Every row gives one point. Each table stands for the endless flat space through its points: a line for two points, a plane for three, and so on. Write the one point that lies in both, or say that there is none.

First:
[[  2  -6  -3]
 [ 10 -14   5]]
Second, 2 rows:
[[16 -4 11]
 [11 -7  6]]
They share: [  6 -10   1]

First, 3 rows:
[[ 13   2   4  -9  27   7]
 [ -5 -16  -8 -27  18  16]
 [-13 -20  -2 -29   8   4]]
Second (3 x 6):
[[-11 -19   2 -21  15  25]
 [ 16  11 -22 -39  15 -17]
 [  6  -3 -10 -27  19   3]]
They share: [  1 -10  -4 -21  21  13]

First:
[[ 19 -16  -1   1  23  16   6  24   4 -16   0]
 [ 15 -20  -4  -3  26  21   5  18  -1 -16   1]
 [ 22   7  15   9   7 -14  13  31   9  -6 -27]]
Second (3 x 11):
[[  2  -5 -19   4  34  17   4  14   7 -26 -38]
 [ 26 -17  11  10  22  17  -8  20 -23 -14 -14]
 [  8  -9  -3  -4  22   9  10  14   1 -12 -18]]
They share: [ 12 -11   2  -3  20   9   8  15  -4 -10 -14]

First, 3 rows:
[[-20   2  18   0  22 -10  -1  14  -2 -20 -10 -20   2  10  16  -2  28 -32]
 [-17   6  24   4  17 -14   4  12  -4 -16  -5 -15   3   8  14   3  25 -29]
 [-14  12  12   8  14  -4   5   6 -12 -16 -20 -20  12   4  12  -8  18 -22]]
Second:
[[-23   6   9  25  17 -23  16 -12  -7 -10 -29 -18  18 -13 -10  -6  -8 -32]
 [  2  31  19  10  -3   7  11   8 -27 -10 -14 -13  18   7  20  -6  22  -2]]
They share: [ -8  21  15  16   5  -5  13   0 -19 -10 -20 -15  18  -1   8  -6  10 -14]

First:
[[ -7  25 -27 -23  14   8   5  29  17 -16  -9 -19  13 -15   8 -22 -10  24
  -33 -15   9  -2  -9 -24]
 [ -7   9 -15 -11  22 -12  25   9  17   4 -13 -19  13 -23  12  -6 -18   4
   -9   5  29 -10 -17  -4]]
Second, 2 rows:
[[-18   3 -12  -6  28  -9  28   7  19   6 -12 -24   4  -8   5  -5 -20  19
  -20   3  14 -16 -18 -25]
 [  2  23 -36 -30   8  11   8  23  11 -14  -8 -20  24 -24  21 -29 -16   3
  -20  -5  14   4 -18 -13]]
They share: no point

First (2 x 24):
[[  2  30 -13  -5  -8  -9   3   2   7  14  14 -14 -13  14   5  14  23 -31
   13 -12  15 -13  -7   6]
 [  2  15   2   7  -2 -24  -6  14  13   5  17 -14   2  -1  -4  17  14 -16
   16   0  12   2   2  12]]
Second:
[[ 10  18  11   7  -2 -15   3  10  25  -6  20 -18 -13  18  13  36  25 -37
    9   6  15 -15 -15   4]
 [ -6  15   0   9 -11 -29  -4   0  14   9  16  -6  -2   5  -6  14  15 -19
   10   3  10  -1  -4  11]
 [-10  16  -7   7 -12 -31  -7   0   7  16  14  -4   3  -2 -13   4  11 -11
   13  -2   9   5   3  14]]
They share: [  2  20  -3   3  -4 -19  -3  10  11   8  16 -14  -3   4  -1  16  17 -21
  15  -4  13  -3  -1  10]

First:
[[-18   0 -14   8  16   6  18  -2   6  -2 -11   5 -22  -1   5  -6 -22 -26
   -4 -18   0  -6  21   4]
 [-15   3 -10   5  17   2   9   5   3  -7 -10   0 -20  -6   4  -6 -17 -19
  -15 -20  -6 -11  13   0]
 [ -9   9   5  -7   8 -16  -9  14  -9 -25 -10   0 -23  -6   4   0 -11  -4
  -30 -35  -9 -29   4  -9]]
Second, 3 rows:
[[ -2   8 -15   4  23  -8  12  11  -4 -14 -21   1 -13 -19   5  -2 -24  -7
  -19 -11  -7 -28  26 -17]
 [-17  -1  -7   2  18   9   2   8   3  -5  -4 -10 -15  -7   0 -10 -11 -16
  -23 -16 -17  -5   3   3]
 [-17  15 -19  20  28   1  12  10  15  -1 -12   4 -27 -15  10  -8 -13 -30
  -17 -26   3  -7   5   3]]
They share: [-14   4 -11   6  21   4   6   9   4  -6  -9  -5 -17 -11   3  -8 -14 -17
 -21 -17 -11 -10   8  -1]

First, 3 rows:
[[-24  17  -4  -1   3   9  21   4   6 -34 -12  44  -3 -13  11   8  41  34
  -21  -3 -10 -15  25  21]
 [-10   8 -33  14  19 -20  16 -25 -13   1   1   2   6  -3 -33  10  -1  -7
  -11 -24  13  16 -24   0]
 [-18  -4 -13  18   3 -16  20 -21  -1 -11 -19  26 -14   5 -17  18  23  13
   -3  -4   1   4  -4   4]]
Second:
[[-27  27  -7  -3  35 -23   0   9  -4 -27 -12  34  25 -21 -29   1  26  17
  -19 -14  -3  16  12  18]
 [-20  16 -11   6  21 -16   6  -1  -3 -27  -3  24  10 -15 -21  12  23   5
  -27 -24   9  12   2   2]
 [ -9   8 -34   9  -1   8  34 -26  -7  -1   0  12  -8   0  -1   7   9  14
   -8 -10   0 -11 -10  14]]
They share: [-16  14 -21   6  13  -6  18 -11  -5 -15  -3  20   4  -9 -13   8  17  11
 -17 -16   3   2  -2  10]

First:
[[-10  20 -25 -10   5   7 -13 -11 -22  20 -15   3   9  33  29  -8  -5  32
   -1  19  -6  11 -26  -6]
 [ -6  19 -22  -6  10   5 -15  -8 -20  18 -12   3   9  28  26 -10  -4  27
   -3  19  -6  13 -21  -3]]
Second, 3 rows:
[[-13  14 -43  26   5 -14 -16 -11 -46  14  -9  -3   6  15  29   1 -29  14
  -25 -17   6  38  -8   3]
 [  0  35 -22   6  14  15 -29 -20 -16  -2  12  11  11  40  22  -4  -4   3
  -11  19  -2  23   7   3]
 [ 15  15   8 -19  34  10 -19  10   9  18  -8   6  11  15  12 -29  21  23
    9  49 -17  -2 -18   3]]
They share: [  2  17 -16   2  20   1 -19  -2 -16  14  -6   3   9  18  20 -14  -2  17
  -7  19  -6  17 -11   3]

First (3 x 24):
[[ -2   6  -3 -29  29 -42  24  24   5  -5   2   2  -2   3 -12   5  19  27
   -3  -3 -23 -16  -7   5]
 [ 12  18 -15 -11   9 -16  10   6 -11 -19  10   4  -2  -3  12  -5  13  17
  -17  -7  -9 -10 -21  19]
 [ 18  28 -17  -7   3  -8   2  -6 -19 -27  18  10   0  -5  20  -9   5   9
  -23  -7  -5  -8 -25  25]]
Second, 3 rows:
[[ 14  11  -6 -24   1  -9   9   7  19 -23  21  24  -2  10  25  -3  28  21
  -14   0 -25  -6 -21  37]
 [ -2  15 -12 -14  21 -36  23  10 -20  -4  -9 -12 -10  -5 -13 -11  14  29
  -22  -4  -2 -14 -13   4]
 [ -6  17 -14 -11  27 -43  26  10 -31   1 -17 -22 -11  -9 -24 -13  10  30
  -23  -6   4 -16 -11  -5]]
They share: no point

First (3 x 24):
[[ 20 -13 -14  -7  -5 -26  -5   7  15  -3   9   3  13  14 -18 -14   5  16
  -19 -17 -16 -13 -12 -13]
 [ 17 -14  -9  -5   1 -20  -5  10  21   2  13   5  17  14 -20 -11   7  19
  -16 -12 -18  -9  -8  -9]
 [ 17  -8 -27 -13  -5 -22  -5  -4  17 -14  15  -5  15  20  -8  -9  -9  23
  -18 -30 -24 -15  -8 -17]]
Second, 2 rows:
[[  7 -20 -26  10  12 -10 -16  -6   7 -23   9   9   8  35  -6   1  -9  22
  -28 -37 -28   7 -14  -1]
 [ 19  -8 -18 -14  -8 -26  -4   6  27  -7   9   1  24  11 -18 -15  -5  14
   -8 -17 -24 -13  -2 -13]]
They share: no point

First:
[[ 17  26  -9   8  12 -28  -8  -9  17  -9   2   3   5 -13 -10  -4  -5  18
  -16  -7  20  19  25 -10]
 [ 28   7 -13  10  16  10  10  -8  17  17 -10 -23   8 -34  -6 -29   1  29
  -11   4  15   5   8  -7]
 [  8  11   3   2   0 -10  -2 -12  29   9 -10  -3  20 -22   2 -13  13   9
   -7  -4  35  25  16 -19]]
Second:
[[ 23  33   0  14  13 -28 -12  -8  20   3  -3  -2  10  -8  -9   1  -3  16
  -11   1  18  12  13 -11]
 [ 14   3 -24  -1   8  -2  11 -11  17  -4  -3  -8   3 -36  -5 -28   1  27
  -16 -14  24  20  30 -10]
 [ 22  29  -6  11  10 -24  -7  -9  21   4  -5  -4   9 -14  -7  -4  -1  19
  -10  -4  20  12  16 -12]]
They share: [ 19  20  -9   8  12 -17  -3  -9  18  -1  -2  -4   7 -19  -8 -11  -2  20
 -14  -4  20  16  20 -10]

First:
[[ -3 -18   7   6 -19  -1  -8   8 -20  -4  -4   8  12 -18  -6 -22  20  18
    0 -20  12   0 -21   6]
 [  2 -24  -2  13 -23 -16 -23  16 -14  17   1  20   9 -11  -7 -10  31  10
  -14 -18   6 -10   3  24]
 [ -2 -24  -2   5 -15 -16 -23   6  -8  11   9  26   9  -7 -11  -4  21  14
  -16 -10   6 -14  -9  18]]
Second:
[[-12 -21 -16 -15 -21  10  -4  20 -12 -10   0  10  -1 -38 -16  -3  11  27
  -36 -24   4  -1 -41  27]
 [ -3 -23  -4  -5 -23   1  -8  14 -18  -5  -4   6   1 -24 -10  -6  10  20
  -15 -18  11  -2 -28  12]
 [ -5 -11   0   3 -11  -9 -16   2  -2  -7   8  30  21 -12 -10 -16  20  22
   -9 -18   5 -12 -26  10]
 [ 13   0  -6   3 -25 -17 -19  10   6 -22  -5  32  25  -9  -3  -7   8  23
    3 -26   9 -19 -30  -5]]
They share: [ -4 -20   4   3 -15  -6 -13   4 -14  -1   3  16  11 -13  -9 -14  17  18
  -6 -14  10  -6 -21   8]

First (3 x 24):
[[-13  26  -7  -5  15   5   5  23 -14  24  25  15   7   4   4 -26 -13 -28
  -19  27   7 -15  -3  15]
 [  2  14 -19   4   5  16  -6   0 -27  25   9   7  26  -3  -9  -4  10 -12
  -22  16   1   6  -7  24]
 [-11  22 -15   5   3   7  -1  13 -20  30  17   3  13  -6   2 -18  -3 -20
  -21  25   7  -9   1  25]]
Second (2 x 24):
[[-15  32 -31   1  25  10 -11  23 -19  17  -1  20   7  15  -8  -4 -12 -24
  -24   1   1  16 -28  34]
 [  1   8 -11  -7   9  14  -3  -1 -19  13  19  24  19   7  -4 -12   8 -24
  -20  21  -3   0  -8  10]]
They share: no point

First (2 x 24):
[[  3 -14 -19  -7   9 -27  -6   4   2   6  26  18 -15  -8   7  -3   6  20
    0   1  14   7   5  17]
 [  1  -9 -14  -6   6 -23  -1   3  -1   7  22  13 -17  -9   2  -2   7  20
    1   4  13   4   2  16]]
Second (4 x 24):
[[ -8  -5  -3  -6  -3 -11   2  -1  -7  14  17  13 -20 -10 -11   4  17  20
    4   2  13  -2  -1  15]
 [-14  -5   9  -5  -8   0  -7  -2 -12  14  14  11 -14 -23 -16  14  29  21
    5  -3  14  -7 -13   0]
 [  6  19 -19   2  11 -39  34  -3  -5 -10   9  -5 -12  -2   1  -6 -11  14
  -10  22  -7  20  -9  15]
 [ 18   7 -31  -1  20 -48  25   6   4 -10  18  -5 -18   1  16 -18 -23  17
   -7  25   2  17   3  24]]
They share: [ -1  -4  -9  -5   3 -19   4   2  -4   8  18   8 -19 -10  -3  -1   8  20
   2   7  12   1  -1  15]

First (3 x 24):
[[-12  -3 -29  16  14 -18   1  18   8   4  30  18  10 -31 -30  10  12  21
  -26 -24   4   5 -23   4]
 [ -4  17 -33  36  18 -42   5  30  -8   8  26  30  18 -19 -34  26  16  25
  -18  -4 -12  -3  -7 -12]
 [-14 -10 -23   7  13  -8  -3  12  14   4  25  13  11 -29 -25   6   7  18
  -25 -29  11   9 -27  10]]
Second, 3 rows:
[[-13  -9 -12   8  11 -18  -8  15   7   9  10   9  15 -13 -15  18  -5  11
  -21 -22   5   4 -16   1]
 [-15  -8 -21   9  14 -10  -8   9   5   4  16  15  24  -8 -16  13  -1  19
  -21 -23   4   4 -25   6]
 [  2   3   6   8  14 -24  -5  24  22  21  -5   9   6 -28 -24  21   1   2
   -3 -10  20  19   2   1]]
They share: [-10  -4 -15   9  15 -12  -7  12  10   8  11  15  21 -13 -19  14   1  16
 -15 -19   9   9 -19   6]

First (2 x 24):
[[ 30 -23  -5 -14 -11   9  10  -2 -11  23   3   5  -1 -18  12  -4  11  15
   15  -3  -9   2   8  -1]
 [ 24 -20  -3 -17 -16   5  11  -8 -11  19   7   8  -2 -13   9  -4  10  14
   12  -3 -14   5  12   3]]
Second (2 x 24):
[[ 18 -19 -10 -18 -15  -1  13 -19 -14  18  10  14  -1 -11   1  -6  12  20
   14  -8 -28   9  17  -1]
 [ 17 -21 -14 -16 -12  -6  11 -22 -12  24   7  20   1 -13  -2  -7  17  25
   18 -10 -32   7  14  -4]]
They share: no point

First, 2 rows:
[[-14   3 -27   6  -3  38 -15 -13  -3 -16  -4  11   8  14  18  -4 -16   1
   24  17  -7  14 -16 -20]
 [ -8 -27 -15 -18  27   2  -9 -19 -21 -16  26   5   2  20  12 -16  14  19
   -6  11 -19  26  14 -14]]
Second (3 x 24):
[[ -6 -31 -16 -25  23  31 -30 -29 -33 -17 -14  -1 -12  34   3 -30 -12   3
   -2  31  -3  18  -2 -21]
 [ -4 -17 -33  -5   8  20 -10   6 -13 -21   6  -1  -2   7  16   0  13  13
   25  14 -25  17  -7 -32]
 [-10   1 -27  10   8   8   5  -9   2 -24  21  14  13  13  22   0  13  13
   19   5 -19  20   8 -14]]
They share: no point

First (4 x 24):
[[ -4 -17   0 -12  -6   0 -25 -26  -3   7  21   8  15 -24 -24   8  20  -5
   11 -30 -26   9 -36  -5]
 [-21 -14  -5 -19 -31  13 -10   4 -20  -6  14   4  33   5  -1  37  20  -9
  -10  -4 -21  -4 -20 -37]
 [-11   6  -6  -4 -11  21 -35  25  -5 -24  -4   7   3   2  18  29   7   1
    2  20  10 -12  11  -9]
 [ -1   6  -5   1   9  13 -50   4   5 -16   4   9 -12 -20  -1   7  10   6
   20   1   9  -4   0  13]]
Second (4 x 24):
[[  5 -18 -14 -32  -8  31 -16  -5 -23  -8  -3  -5  18 -17 -21  30  13   0
  -19  -2 -26   6  -5 -11]
 [-13  -1  30  20 -22  -3 -19  -4  12  16  -2  19  25   8  29  21 -10   0
   33 -17  -6  -4 -34  -5]
 [ 11 -27 -20 -38  -8  13 -13  -8  -8 -20   6   1   9 -26 -27  21  22 -18
  -37   1 -32  12  -2  -5]
 [  2 -14 -19 -36  -6  35 -13  -3 -28  -5  -7  -8  23 -21 -26  27  18   6
  -23  -2 -25   7  -3 -11]]
They share: [ -1 -14   5  -9 -15   5 -16  -6   2  -2   2  10  17  -9   1  21   6  -9
  -2  -8 -19   4 -18  -5]

First, 3 rows:
[[ 20   7 -22  -4 -24  10   8  -1  -4  20 -19 -19  18   9  18  18  17  11
   -9   2  -1  13   9  27]
 [ 10  27   3  11 -29  35  28  -1  11   5  -9  -4  -2 -11   3  23  17  -9
  -34   2  -6  33  14  22]
 [  0  32 -20   5 -13  30  21 -10  -7  -4 -23   8  11  -7 -12   7  26 -17
  -29  -1   4  20   7   8]]
Second:
[[ 13  16 -16  -4 -17  27  13 -10  -4   0 -12  -7   7  -2  -1  15  20   0
  -17  -3   7  25   9  25]
 [ 11  20 -16  -4  -9  33  19 -18  -4 -10   0   3   5   0  -7  25  24  12
  -21  -5  19  35  11  37]]
They share: no point

First (5 x 24):
[[-19   3  16  -4  -6  -2  11   3   7 -23 -15  -1  -4  12  33 -10   3  -3
  -22  34  15 -12  -7 -18]
 [-55  15 -32 -14  36 -47  -1  -1   6 -29   2 -40   6 -23 -12   5  -4 -27
  -36 -14  -2 -22  17   8]
 [-41  29   7  10   8 -36  23  -8 -11  -7 -16 -12  -1  12  27   8 -23   4
  -14  26  27 -13  16   8]
 [-23  15  -2  -4  18  20  -5 -11  21 -27  29   7  14   2  15  12  -3 -37
  -42  34  -7   6  -9  -2]
 [-51  11 -23 -12  26 -41   4   1   8 -29  -6 -34   3 -18  -3   0   0 -21
  -33  -7   3 -23  14   2]]
Second (5 x 24):
[[ -4 -10 -10 -33  16 -17   3 -13   2 -18 -17 -22  13 -13  19 -14   6  -3
  -29  27  23  -9  -4  10]
 [ -9   5  -6 -27  11 -27 -14 -23 -20 -15 -19 -39 -14  -7  13  -2 -15 -15
  -27  36  22  -2 -11   1]
 [-21   1  14 -11  19 -15  10   5  -4 -31 -19  -3  14  -7  25 -14   9   5
  -31  32   6 -22  -3 -11]
 [-26  24  11  -5   1 -35 -20  -8 -38 -17 -13 -33 -41  13  12   8 -31 -13
  -20  36   5  -2 -19 -21]
 [-20   8   3 -11  13 -18   0  -4  -4 -23 -15 -24   1   1  20  -7  -5 -12
  -24  25  16 -17   3 -12]]
They share: [-21   7   4 -10   8 -20   2   4  -5 -21 -10 -16  -4   7  20  -7  -5  -4
 -21  21  10 -14  -3 -12]

First, 3 rows:
[[ -5   6  11   1  -1  23 -10  -2  14 -10  -2 -14 -22   3  15  -7  -2  -9
  -14  15  -9  -1 -12  13]
 [ -9   8   7  10 -10  14 -10   6  22 -25  -5 -16 -21  -1   5  -7 -15  -8
  -12   7 -18   5 -26  15]
 [-13   0   3   4   6  10 -40   4  40 -25   7  -8 -15 -35   5  13 -23 -32
  -10   9 -12 -19 -20  -3]]
Second:
[[  4   1  14 -14 -13  13 -28  18  28 -38 -28 -21   3  15   9  -2   8 -21
  -12  14 -13  18 -20  23]
 [-13  12   6   5  -5  24  -6  -7  12  -9   6 -12 -31 -12  16  -7 -12  -8
   -9  10  -9  -4 -17  10]
 [ 10   2  10  -3  -8 -10 -14  11  40  -1  -4   0 -25  10 -13  -2 -39 -32
  -35  22  -8   1 -40  25]
 [-11  17   7 -17 -22  28 -13   0   9 -27 -14 -19 -17  -9  25  -7   5 -14
    2   8  -5  16 -19  20]]
They share: [ -7   6   9   4  -3  19 -13   1  19 -16  -2 -14 -21  -2  11  -5  -8 -11
 -13  12 -12  -1 -17  12]

First, 3 rows:
[[  5   0 -10  14   5 -15  -6  -3  22   4  -1  -9   5  17  29   9  10   2
  -26   9  22 -11   7 -27]
 [  1  24  16  29   3 -11  13   3  14  19 -23 -23  37  38   5  20  19  26
    5  25   7   6  27   2]
 [  5   4  -5  17   5 -14  -2  -3  21   8  -6 -13  11  22  25  11  11   6
  -20  12  19  -8  11 -22]]
Second, 2 rows:
[[ -5  20  -2  18  -5 -23   0   7  10 -10  -9  -7  17  25   7   7  12  18
   -6  27  16 -13  15  -3]
 [  0  10   8  23  10  -3   0  12  20  20   1  -2  27  10  22  27  32  18
  -21   2  16  17  15 -18]]
They share: [ -3  16   2  20   1 -15   0   9  14   2  -5  -5  21  19  13  15  20  18
 -12  17  16  -1  15  -9]

First:
[[ -1 -10  21 -42 -17   0  -5  -1 -18  -5 -15 -17  14 -18  -5  27  18 -15
   -7 -13   8 -26 -10 -13]
 [-14  -2   8 -24 -14  -3 -10   9 -10 -13  -5  -5   9 -15 -16  18   6  -3
   -3   1  20 -12 -19  -4]
 [-32  10  -9   0 -12  -8 -17  22  -1 -26   8  12  -1 -12 -32   7 -11  13
    1  21  38   7 -33  10]]
Second:
[[ -3  -1   2  -2 -13 -13 -16  -4   3 -24  16  -8  28 -25 -25  17  14  13
   12  -1  12 -19 -11 -20]
 [-17   1 -15 -22  -8 -10 -38  22  16  -2 -14 -42 -19   8 -18 -18 -12  39
  -14  -8  33  28 -63   0]
 [-20  -7 -29 -12  26  25  -8  12 -28 -25 -15  -5 -10 -22   1  -6 -18   4
  -31  -8  29  20 -32   6]
 [-42 -14 -11  -9  10   2 -24  54  15   4  -8  -6  -3   9  -4 -13 -24   5
   10  -7  26  14 -31  22]
 [-37   6  -4 -26  -2   0 -26  31  14  14 -20 -14  -6  17 -21 -12 -16  20
   -2   1  28  24 -44  -4]
 [-22  -7   0   8  -1 -16 -32  16  17 -15   7 -11  11 -15 -20   1 -10  18
   27 -21   8  -9 -18 -10]]
They share: [-20  -2  -2 -12  -4  -1 -12  17   2  -9   3  -1  19  -9 -18   8   2   5
   5   5  20  -4 -17  -6]

First, 2 rows:
[[  1  -4 -10   6  -1  29 -22  17  -7  19  10  -7  10  -7   9  15  -2  -5
  -14 -23 -20 -18  -1  -1]
 [-19  21  15  -9 -21   9   8  12 -22   9 -10  -7  10  23  39  10  -7  20
    1  -8   5   2 -16  -1]]
Second:
[[-24  13 -14 -10 -17  31   6   5 -26   9  10 -18  18  21  19  26 -10  23
    1 -18  -7   2 -14 -16]
 [-20  10  -9  -8 -13  27   0   8 -23  11   8 -16  14  17  18  21  -9  18
   -2 -17  -9  -3 -11 -11]]
They share: no point

First:
[[ -6 -29 -12   9   2  -3   3  25 -21 -10 -21 -11  -6  -5 -24 -36  22  -4
    4  23 -27   0  -7 -11]
 [ -4 -16 -22  25   4  -8  25   7 -11  -6 -10  -2 -12   1 -20 -26  27  -4
    8  18 -13   3   5  -1]
 [-42  -6 -20  11  18 -22   7  19   1   8 -12 -20 -14 -31  -6  -4  11 -24
   30  16 -19   7  19 -17]
 [-22  -4 -28  23  14 -16  27   3   5   4 -10  -6 -14 -11  -6  -8  21 -12
   22  14  -7   9  19  -5]]
Second, 3 rows:
[[-13  -1 -28  16  -1  -2   5  18 -19   0 -31 -25 -24 -22 -16  -7  12 -16
   13  15 -22  15  10  -2]
 [-19 -10 -24  13   8 -11   5  22 -13  -2 -20 -19 -13 -15 -17 -15  21 -11
   17  18 -17   8   7  -9]
 [-21 -13 -26 -18  11 -24  25  10 -11   4 -13  13  14 -26   6 -21  14  -6
   25  29 -22  -1 -24   2]]
They share: no point

First (5 x 24):
[[ 16   7 -11  -6  -2 -10  -1   7   6 -26   7  41 -24   2  -9 -30  42  19
  -26  -2 -22  13   0   9]
 [-12 -20  11 -42  18 -31 -12  56  12 -14 -14  -5 -13  -7  46 -22   0 -29
   15  35 -11  18 -28  14]
 [ 13 -16 -13  -2 -23 -17  26  -1   9   8  14  24 -18  -1  -5  -8  15  10
   -6   0 -27 -12 -27  29]
 [ 11 -16  -7 -18  -8 -16  13  11   6   0   9  19 -22   1   7 -14  10   1
   -4   8 -22  -2 -23  20]
 [ -4   1   9 -36  34  -8 -31  47   0 -28 -17   3 -20   2  19 -36  24  -9
  -18  22 -24  37  -2 -17]]
Second, 5 rows:
[[ -8  -4  20 -38  -6   0  18  -6  19  -2  23  14 -14  18 -16 -23  30  17
  -28   8   6   9 -23  14]
 [ 38 -12 -39   5  12 -14  -4  38  -5   7   0  30 -10  -6  38 -12  26   2
   -8   0 -44  -2 -34  34]
 [-18 -11  13 -28  -3 -21  17   9  28  -4  25  12 -25  13 -13 -24  21   9
  -11  17   4  21 -27   5]
 [  6  -3  14 -29 -13  -3  15 -11  -2 -13   2  12 -13   1  -9  -9  25   6
  -29  -5 -14  -8 -14  25]
 [ 30  -7   6  -9   3 -19   3  13  -2  -5  -6  16 -25   1  11  15  37  18
  -21 -13 -34   0 -34  37]]
They share: no point

First:
[[ -8 -21  12  -7   7  10  -2  -4 -31   3  22 -21 -23  -9  15 -13 -16 -26
   27 -13  23   7 -12   4]
 [-13 -27  14   3  10  10 -13  -9 -43  12  16 -31 -26 -12  13 -21 -15 -37
   29 -29  35   1   2   2]
 [  3 -15   2 -25   2   6  19   7  -7 -12  20   1 -14 -16  21   7 -11  -9
   17  11   3  17 -34   6]]
Second (4 x 24):
[[ -2 -14  -9 -35  -1  -3  -1  -9 -15  21  24   1 -35  -2  33  -6 -34 -26
   48  -2  -5   2 -17   1]
 [  2 -14 -12 -37   0  -6  -1  -9 -15  13  28  -3 -28  -4  33  -9 -30 -23
   46  -7  -1  -6 -25   4]
 [  2 -17   9   1  21  11  27  23 -28  -4   4 -23 -13 -10   2  16   3   1
    2   3  10  43  -6  -5]
 [  0 -18   1 -11  11   9   7  -3 -25 -13  16 -13 -17 -22  21   2 -10 -20
   14  -4  19  12 -25   7]]
They share: no point

First, 4 rows:
[[ 11   5  -8  19  -5   5 -18   3  -2 -11 -11 -26  11 -22 -16  25 -21 -35
  -24 -10  -3 -14   0  -4]
 [ -7  23   4  13   5  23 -13  -9  -2   9  -4 -21 -10  -8 -17  42 -16 -33
   -5  -5  -6   8  23 -19]
 [  6  11  -9  22   2  15 -13   3  -8  -9 -13 -21   5 -16 -10  23 -23 -29
   -9  -2  -4 -10   1 -12]
 [  3  20  -3  25   6  21  -2  -9  -8  -1 -21 -19   2  -8  -8  31 -27 -42
   -2   0 -13  -3  15 -12]]
Second:
[[ 12 -10  -6  16  16  14 -24  -3 -18 -13  -9 -24   1 -14 -26  19 -13 -26
  -10   3  -2 -22  -3 -14]
 [-24  20   2   5   4  13 -36  31   8 -19   1 -23   7 -33 -11  28 -14 -14
   -5 -14  10 -12  -5 -35]
 [ -5  -5   4   5  18   3 -39  10 -12 -20  -6 -23   4 -23 -31  17 -12 -41
  -12  -2   8 -32   0 -22]
 [  4  10 -16  22   9  40  -9   9   1 -11  -7 -30  -2 -25  -1  41 -14  19
    7 -12  -7  18 -16 -31]]
They share: no point

First:
[[-10 -13 -32 -13 -14 -19   1  -6  -8 -11  -9  20  27   9   3 -12  22  21
  -10 -42  12 -40 -33   8]
 [  9 -18 -23  -5 -16   1  -1  11  10   4  -4  27  -5 -15 -22 -33  49   5
  -21 -26   2 -26 -19 -17]
 [  6 -30 -14  -6 -21 -15   6 -18  -3   2 -17  -1  11  -2  -5 -15  17 -13
   -3 -14 -16 -20 -10   3]
 [-10  14 -14  22 -25 -23 -22 -26   9 -34  -1  19  -5  34  11  -3   5  51
  -31  -6   0  -4 -30 -17]]
Second, 2 rows:
[[  8 -16 -14   2 -23 -19   0 -21   6 -19 -11  13   9  10  -2  -5  22  12
  -14 -19  -1 -15 -15  -3]
 [ -2 -10 -18   8 -13 -11 -10 -19   2 -13  -5   9   3  18  -8 -15  18   8
   -8  -7  -9 -17 -25  -1]]
They share: no point
